Each row is a point. Two turns around zero, p and q, are shown by what they do to some points. Where does a point land after both, in the order given? Backwards means that the second turn is done in reverse. Each puzzle has new turns, and all numbers are rounded.

Turn p:
[ 1.6 -2.7] -> [2.7 1.6]
[-1.7  7.0] -> [-7.0 -1.7]
[ 2.3 -4.4] -> [4.4 2.3]
[-2.2  0.2] -> [-0.2 -2.2]
Turn q:
[1.8 3.7] -> [-1.0  4.0]
[-5.5  0.2] -> [-4.4 -3.4]
[ 3.9 -5.3] -> [ 6.4 -1.6]
[-0.2  1.3] -> [-1.0  0.9]
Where do these land?
p, then q backwards: [1.4 5.8] -> [-3.5  4.8]
p, then q: [-0.3 -3.9] -> [3.2 2.3]
q, then p backwards: [-2.0 -3.5] -> [-4.0 -0.7]
p, then q: [-2.0  4.9] -> [-2.5 -4.7]
p, then q: [ 2.9 -3.2] -> [0.6 4.3]

Turn p:
[ 1.2  2.9 -4.1] -> [4.8 1.9 0.4]
[-5.1 -5.2 -0.3] -> [-1.6 -5.5 -4.5]
[2.9 3.6 5.0] -> [-3.6  5.0  3.0]
[ 0.4 -4.3 -3.2] -> [ 2.1 -4.9  0.5]
[0.7 2.9 2.6] -> [-1.7  3.5  0.7]
Turn q:
[-3.1  1.2  2.4] -> [-1.0 -0.1  4.0]
[ 1.3 -0.8 -3.2] -> [-0.6 -0.9 -3.4]
[-2.4 -1.8 -3.3] -> [-1.9 -3.8 -1.3]
[ 6.5 -1.8  7.1] -> [8.5 4.7 1.0]
[-2.4  3.2 -3.0] -> [-5.0  0.0 -0.2]
Where do these land?
q, then p: [-1.4  4.2 -3.3] -> [ 0.5  0.6 -5.5]
q, then p: [-1.7 -0.9 -1.6] -> [-0.4 -2.3 -1.0]
q, then p: [-4.1  2.2 -3.0] -> [-1.8 -1.9 -4.9]
p, then q: [-0.4  4.5  0.8] -> [-3.2  3.3  0.0]
p, then q: [ 5.4 -3.9  2.2] -> [ 4.0 -1.5  5.6]
p, then q: [ 2.3 -6.1  5.0] -> [ 1.8 -5.6  5.7]

Turn p:
[-3.7  2.2  0.5] -> [-4.1 -0.1 -1.4]
[-1.7 -3.7  0.0] -> [-0.9 -0.5  3.9]
[1.9 1.5 4.6] -> [ 0.7  5.0 -1.4]
[ 3.6  1.9 -9.8] -> [ 4.8 -8.8 -3.5]
[ 2.9 -1.5  2.6] -> [2.6 3.0 1.2]
[-2.9 -0.4  2.2] -> [-3.1  1.6  1.1]
Turn q:
[-0.5 -0.3 -3.2] -> [ 0.0  1.5 -2.9]
[2.2 4.0 6.0] -> [-3.3 -1.7  6.6]
[-1.7 -3.7  0.5] -> [ 3.6 -1.7 -1.0]
[0.2 2.9 2.3] -> [-2.7 -1.2  2.3]
[-5.3 -4.7 -5.5] -> [ 3.9 -1.1 -8.0]
[ 5.0  1.6 -0.2] -> [-1.3  4.2  2.9]
Where do these land?
q, then p: [-2.1  2.4 -2.9] -> [-2.1 -3.8  0.2]
q, then p: [-4.1 -0.9 -1.6] -> [ 1.6 -3.7  1.9]
p, then q backwards: [ 4.3 -1.7  2.2] -> [ 3.2 -4.0 -0.4]
p, then q backwards: [-0.1 -6.7  0.4] -> [ 3.9 -0.5  5.5]
p, then q backwards: [ 1.9  7.0 -3.6] -> [-6.5 -1.9 -4.4]
q, then p: [ 0.1 -0.1  5.5] -> [0.4 4.3 3.4]

Turn p:
[ 5.4  0.8  1.3 -7.6] -> [ 7.4 -4.0 -1.3 -4.1]
[-1.8 -0.9 -4.6  4.6] -> [-3.2  1.5  4.2  4.1]
[2.4 0.3 1.7 2.7] -> [ 1.6  3.2 -1.3  1.4]
[-1.6  3.1  0.8  3.4] -> [-2.2  1.0 -2.6  3.5]
[-1.6 -1.2  0.0 -7.7] -> [ 0.6 -5.5  0.4 -5.7]
[-2.8 -2.2  0.9  4.5] -> [-4.2  4.0  0.5  0.6]
Turn q:
[-3.1  7.1  5.2  1.1] -> [-2.0  3.4  7.0 -4.8]
[ 2.9 -2.6 -4.2 -3.5] -> [-1.3 -4.5 -4.2  2.2]
[5.6 1.1 0.5 3.6] -> [-0.9  0.5  3.2  5.9]
[-2.2 -1.6 -3.3  2.3] -> [ 4.6 -1.5 -0.7 -0.1]
[-2.0 -0.8  5.8 -1.9] -> [-2.5  5.1 -1.1 -2.9]
[-1.1 -3.2 -4.0 -1.6] -> [ 2.1 -3.0 -4.1 -0.2]
Where do these land?
q, then p backwards: [ 2.6 -0.8  3.1 -0.9] -> [-2.0  0.1  0.6  3.6]
q, then p backwards: [ 3.4  2.1  3.0 -5.2] -> [-6.9 -0.7  0.2  1.9]
q, then p: [-7.9  2.3  1.3  2.2] -> [ 6.2 -3.7 -3.3 -3.3]
q, then p: [ 1.7  1.6 -0.8  2.6] -> [ 0.1  3.2 -1.6 -0.2]
q, then p: [ 0.3 -5.2 -6.6  1.3] -> [3.5 3.6 6.5 2.0]
